Each row is a point. Examples show where two turns around zero, p and q, send a point. Where does a point land after both, in the order given? Backwards means that the second turn is done in reverse. Each puzzle has new turns, and all numbers are rounded.

Turn p:
[-0.06  0.00  0.19] -> [-0.08  0.03  0.18]
[-0.11  0.33  0.17] -> [-0.13  0.35  0.10]
[ 0.00  0.08 -0.23] -> [ 0.03  0.04 -0.24]
[0.06 0.14 0.05] -> [0.05 0.15 0.03]
[ 0.22 -0.27  0.31] -> [ 0.19 -0.21  0.37]
[-0.10 -0.28 -0.49] -> [-0.04 -0.35 -0.45]
Turn q:
[-0.19 -0.21  0.51] -> [-0.15 -0.17  0.54]
[ 0.13 -0.04 -0.26] -> [ 0.10 -0.06 -0.27]
[ 0.19  0.18 -0.18] -> [ 0.18  0.16 -0.21]
[-0.12  0.06 -0.07] -> [-0.12  0.07 -0.06]
Where do these land?
q, then p: [0.00 0.24 0.07] -> [0.02 0.25 0.02]
q, then p: [-0.14  0.27 -0.31] -> [-0.12  0.21 -0.36]
p, then q: [ 0.17 -0.21 -0.11] -> [ 0.16 -0.23 -0.07]
q, then p: [-0.03 -0.29  0.35] -> [-0.05 -0.21  0.40]

Turn p:
[-0.20 -0.16 -0.06 -0.16 -0.46 -0.45] -> [-0.03 -0.03 -0.06 -0.03 -0.59 -0.40]
[ 0.00  0.27 -0.09 -0.15  0.23  0.38] -> [-0.18  0.18 -0.09 -0.21  0.32  0.29]
[ 0.11 -0.22  0.18 -0.01  0.13 -0.27] -> [ 0.22 -0.22  0.11 -0.01  0.06 -0.26]
[ 0.05  0.11 -0.17  0.23 -0.15  0.27] -> [-0.04  0.14 -0.08  0.21 -0.06  0.34]
[ 0.00  0.46  0.03 -0.03  0.05 -0.15] -> [-0.03  0.44  0.13 -0.07  0.10 -0.13]
[-0.18 -0.04  0.30 -0.04  0.15 -0.02] -> [-0.14 -0.15  0.26 -0.08  0.12 -0.12]
[ 0.41 -0.18 -0.06  0.14  0.05  0.48] -> [ 0.27 -0.18 -0.11  0.06  0.16  0.56]
[-0.18 -0.25 -0.13  0.02  0.01 -0.23] -> [-0.07 -0.19 -0.16  0.12 -0.10 -0.27]
Turn q:
[-0.01 -0.20  0.12 -0.60 -0.18 -0.10] -> [-0.06 -0.36  0.02 -0.54 -0.16  0.04]
[ 0.17 -0.01  0.15  0.14  0.16  0.14] -> [0.20 0.03 0.16 0.11 0.19 0.04]
[-0.08 -0.19 -0.19 -0.03 -0.34  0.00] -> [-0.07 -0.22 -0.18  0.07 -0.32  0.03]
[ 0.07 -0.20  0.20 -0.13  0.28 -0.14] -> [ 0.01 -0.18  0.18 -0.16  0.27 -0.19]
[ 0.08  0.22 -0.45 -0.06 -0.14  0.18] -> [ 0.06  0.14 -0.47  0.03 -0.08  0.26]
[ 0.29 -0.14 -0.10 -0.19  0.12  0.12] -> [ 0.24 -0.21 -0.15 -0.12  0.19  0.08]
[-0.59  0.22  0.00  0.17  0.03 -0.01] -> [-0.54  0.28  0.12  0.17 -0.07  0.08]
[ 0.14  0.17  0.25  0.23 -0.05  0.20] -> [ 0.25  0.20  0.25  0.15 -0.03  0.13]
[-0.08  0.13  0.04  0.46  0.12 -0.37] -> [-0.09  0.32  0.09  0.28  0.02 -0.44]
Where do these land?
p, then q backwards: [ 0.30 -0.21  0.22 -0.15  0.09 -0.14] -> [ 0.37 -0.18  0.19 -0.15  0.01 -0.04]
q, then p backwards: [-0.19  0.15 -0.39 -0.15  0.18  0.18] -> [-0.10  0.09 -0.36 -0.05  0.16  0.35]
q, then p: [ 0.02 -0.15 -0.50  0.15 -0.09  0.35] -> [-0.04 -0.07 -0.36  0.42  0.04  0.32]
q, then p: [-0.10  0.34 -0.52 -0.16 -0.09  0.28] -> [-0.31  0.26 -0.44  0.03  0.04  0.39]
q, then p: [ 0.15 -0.02  0.41  0.08 -0.05 -0.04] -> [ 0.26 -0.03  0.34 -0.13 -0.04 -0.03]
p, then q: [ 0.01  0.18  0.58  0.10  0.13 -0.21] -> [ 0.12  0.09  0.55 -0.23  0.09 -0.24]
q, then p: [-0.31 -0.10  0.13 -0.11 -0.10  0.02] -> [-0.25 -0.18  0.15 -0.05 -0.16  0.01]
q, then p: [ 0.02 -0.05  0.01  0.03 -0.19 -0.24] -> [ 0.08  0.05 -0.01  0.01 -0.25 -0.16]
q, then p: [ 0.10 -0.13  0.05  0.21  0.11 -0.20] -> [ 0.17  0.00  0.08  0.15  0.05 -0.25]

Turn p:
[-0.19 -0.22  0.30  0.01  0.12  0.00  0.11 -0.16  0.06] -> [-0.22 -0.29  0.18  0.11 -0.05 -0.08 -0.04 -0.14  0.15]
[-0.07  0.12  0.21 -0.09  0.31  0.22 -0.23  0.09  0.14] -> [-0.14 -0.22  0.12 -0.19  0.11  0.31 -0.13  0.20  0.10]
[ 0.50  0.12  0.13 -0.08  0.06 -0.33  0.03  0.19 -0.23] -> [ 0.16  0.34  0.25 -0.14  0.34 -0.33 -0.02  0.19  0.04]
[ 0.29  0.02  0.06 -0.24 -0.15 -0.01 -0.39 -0.07  0.19] -> [ 0.27  0.10  0.18 -0.32 -0.07  0.11 -0.35 -0.06 -0.04]
[-0.49  0.11 -0.19  0.41 -0.44 -0.33  0.05  0.28 -0.05] -> [-0.30  0.42 -0.31  0.33 -0.55 -0.12  0.13  0.20 -0.04]
[-0.24  0.04 -0.16 -0.25 -0.07  0.22  0.42 -0.32 -0.06] -> [-0.03 -0.15 -0.08  0.04 -0.01  0.13  0.46 -0.47 -0.02]
[-0.34 -0.12 -0.34  0.02 -0.20  0.04 -0.07  0.17 -0.16] -> [-0.13  0.01 -0.32 -0.02 -0.30 -0.04  0.16  0.06 -0.32]
[ 0.37  0.04  0.03  0.03 -0.09  0.21 -0.13  0.21 -0.03] -> [ 0.35  0.03  0.15 -0.03  0.07  0.07 -0.05  0.27 -0.14]
[-0.04  0.12  0.14  0.15  0.31  0.24 -0.15 -0.20 -0.20] -> [-0.21 -0.15  0.09  0.14  0.34  0.26 -0.11  0.02 -0.15]
[ 0.22 -0.22 -0.18  0.03  0.15 -0.24  0.38 -0.19  0.33] -> [ 0.26 -0.11 -0.24  0.09  0.13 -0.31 -0.02 -0.26  0.42]
Turn q:
[-0.15  0.78  0.08  0.05  0.14  0.03  0.16  0.06  0.15] -> [ 0.23  0.46  0.36  0.14 -0.19  0.08  0.09  0.48  0.15]
[-0.05 -0.02 -0.03  0.12  0.08  0.17 -0.20 -0.15  0.18] -> [ 0.13  0.10  0.07 -0.09 -0.02  0.01 -0.17 -0.22  0.18]
[ 0.01 -0.11  0.00  0.22 -0.19 -0.12 -0.08  0.13 -0.02] -> [-0.12 -0.18  0.08  0.23 -0.06 -0.08 -0.07 -0.12 -0.02]
[-0.05 -0.22  0.05  0.00  0.00  0.15  0.09 -0.23 -0.37] -> [-0.04  0.08 -0.26 -0.03  0.14  0.18 -0.13 -0.14 -0.33]
[-0.12 -0.13  0.10  0.11  0.07 -0.20  0.04 -0.27  0.11] -> [ 0.01  0.12  0.15  0.03  0.24 -0.04  0.13 -0.26 -0.05]
[-0.22  0.10 -0.11 -0.01 -0.16 -0.04  0.26 -0.24  0.09] -> [-0.08  0.37 -0.11  0.18  0.05 -0.05  0.19 -0.06  0.05]
[-0.12 -0.03  0.07 -0.33 -0.02  0.06 -0.82 -0.13  0.08] -> [-0.08  0.04  0.19 -0.63 -0.27 -0.39 -0.32 -0.24 -0.03]
[-0.06 -0.23 -0.20  0.12 -0.11 -0.03  0.28  0.10  0.12] -> [-0.18 -0.09 -0.19  0.26  0.14  0.05  0.12 -0.08  0.21]
[ 0.17  0.01  0.14  0.05 -0.14  0.04  0.27 -0.18  0.05] -> [ 0.17  0.05 -0.11  0.15 -0.07  0.13  0.26 -0.12 -0.10]
[ 0.43  0.13 -0.09 -0.12  0.22 -0.04 -0.11 -0.10 -0.33] -> [ 0.40 -0.16 -0.14 -0.15  0.09 -0.14 -0.12  0.24 -0.28]
[ 0.17 -0.28 -0.01 -0.21  0.10 -0.02  0.13  1.01 -0.05] -> [-0.43 -0.79 -0.04 -0.07 -0.06  0.25  0.04  0.51  0.23]
Where do these land?
q, then p backwards: [ 0.28  0.01  0.24  0.05  0.26  0.12 -0.08  0.39  0.12] -> [ 0.04 -0.08  0.26 -0.15  0.07  0.41 -0.06  0.14  0.31]
p, then q: [-0.46  0.10  0.18  0.10  0.12  0.08  0.05 -0.76 -0.22] -> [ 0.00  0.63  0.06  0.03  0.28  0.26 -0.33 -0.50 -0.11]
q, then p: [ 0.24  0.31  0.21  0.20  0.03 -0.07  0.06  0.23  0.07] -> [ 0.22 -0.07  0.31  0.23 -0.11 -0.15 -0.01  0.26  0.01]
p, then q backwards: [-0.07 -0.25 -0.41  0.14 -0.31  0.10 -0.32  0.06  0.13] -> [ 0.32  0.11 -0.02 -0.05 -0.29  0.36 -0.11 -0.09 -0.37]
q, then p: [ 0.30  0.07  0.27  0.22 -0.16 -0.19  0.05  0.23  0.09] -> [ 0.12 -0.15  0.24  0.38 -0.13 -0.29  0.00  0.04 -0.04]
p, then q: [ 0.15 -0.42 -0.50 -0.04 -0.06 -0.01  0.08  0.01  0.27] -> [ 0.16 -0.29 -0.37  0.08  0.15 -0.50  0.07 -0.08  0.03]
p, then q: [-0.40  0.04 -0.15 -0.01 -0.14  0.13  0.07 -0.36  0.04] -> [ 0.01  0.37 -0.30  0.17  0.02  0.04 -0.12 -0.29 -0.03]
q, then p: [ 0.19  0.12  0.22 -0.04  0.24 -0.07  0.07  0.16 -0.46] -> [-0.01 -0.16  0.16 -0.09  0.13 -0.18  0.14  0.37 -0.37]
q, then p: [ 0.09 -0.02  0.01 -0.21  0.25 -0.35 -0.12  0.25  0.06] -> [-0.15 -0.21  0.13 -0.23 -0.05 -0.35  0.06  0.12  0.20]
p, then q backwards: [-0.02  0.19  0.15  0.05  0.12 -0.03  0.19  0.40 -0.12] -> [-0.11  0.23 -0.05 -0.21  0.11 -0.22  0.25  0.20  0.11]
p, then q: [-0.03  0.10 -0.24 -0.24 -0.13  0.18 -0.08 -0.29  0.00] -> [ 0.22  0.21 -0.36 -0.12 -0.02  0.02 -0.06 -0.05 -0.17]
p, then q: [-0.25 -0.25  0.04 -0.22 -0.23  0.10  0.02 -0.30  0.03] -> [-0.06  0.18 -0.21  0.02 -0.02 -0.06  0.09 -0.39 -0.29]
